Each wall is flat, endless, passes through zero and stands at right angles to its row. A trip goes straight from one point to another. Which walls does it cross, in order?

Walls:
(1): [-47  -6 -15]
(2): [20 -1 -6]
(3): [10 14  3]
Trips:
[ 31 -38  60] to [-14  26  -6] -> 3, 2, 1
[ 6 -9 12] to [-15   6  41] -> 2, 3, 1
[-30  -3  38] to [-29  -8 -12] -> none
[15  9 14] to [ 32 -30  12] -> 3
[10 12  9] to [ 11   9 -19] -> none
[ 16 -54 -25] to [-1 33 12] -> 3, 2

Walls:
(1): [  0  -2  -4  21  31 -13 -18  20]
(2): [ 31   8  23  15 -32   4   9 -13]
(3): [ -9   3  14   9 -31  12   9   1]
(4): [  2  33   2   1  29 -27   2 -11]
(5): [-19   8 -19  19   6 -21  29   4]
(6): [ 13 -19   6 -17  18  28   4 -14]
Trips:
[ -8  -3 -43 -16  28  17  60 -10] to [  6  -1  -4 -23 -31 -14   4   8] -> 4, 3, 6, 2, 5
[ -5  34  -2 -24   7  -1   9  -5] to [-38  -7  15 -13 -24  10 -14  11] -> 3, 5, 4
[ 23 -30  -2 -59  25  25 -29 -11] to [ -4  16 -12  33   6  -7  -6  15] -> 1, 4, 6, 5
[ 11 -20 -19 -30 -11  -8  31  10] to [-13  11 -51 -20   7 -45  14  -5] -> 6, 4, 1
[ -9  -1 -14  -5  18  40  35 -17] to [ -2   1  -4  23  19 -29  19  45] -> 3, 4, 1, 6

Walls:
(1): [-10   7  21  -2  11  -4   2 -16   6  -8 -30  33  -9  17]
(2): [-17 -12  -5  20 -11  11 -40  25   5   0   5 -18 -14   4]
(3): [-27  34  -6  15  11  37  29  -5 -14 -12  10   6   2  13]
(4): [  5  31 -13  -8  13   4  24  47  10  36  41   4  -3   0]
Trips:
[-13   0  -5  12 -43 -16   8   8  15   6 -32 -11 -25 -17] to [  0  -3  12   9 -18  13  -1 -32  17 -22  13 -12  -4  -3] -> 1, 3
[ 12   3  28  10  -7 -21  22  12  13  24 -35   4  -6   0] to [-11  25  17 -17  -6 -26  -3   0 -20  -7   9   9  38   7] -> 3
[  2  -1 -60   9   6   7  12  34  -7  11  24 -38   0 -15] to [ -5  29  -7  12  28  38 -29  43  -8 -11   2  -4 -25 -15] -> none
[  3 -23 -27 -22   6   3   5  20 -11  21   0 -20   1   3] to [ 14   5 -11 -11   3 -17  36 -18 -31  31 -14  13 -22   3] -> 2, 1, 3
[ -9  -1   8  23  43  -2 -33 -21  18 -12  14  11  -9   2] to [-20   1 -33  10  15   2  16  37  13  12   9  11   5  16] -> 4, 1
[-12 -26   3  -2  11  28  45  35  -2 -13  21   3  13   8] to [-14  10   1 -20  10  -3  27  13  -2 -14   1 -19 -31 -27] -> none
[ -4 -26   4 -10  30  -2 -15 -25 -13   0  21  -9  28  11] to [-13  18   4  -3  -5 -12 -28  -5  18  10  28  12  13 -19] -> 2, 4
[  2 -21  -1 -13 -11  -3 -16 -30  22  -5  13 -24   7  14] to [  3 -10  13  -9 -10  -6  19  14   6   2 -10 -18  17  -1] -> 2, 4
[-11  -3  -2   6   5 -17 -18 -22  27  -7 -24   1   7 -19] to [ 13   9   6   5 -18  34  -7  32  -6  19  26 -23 -18 -15] -> 1, 4, 3
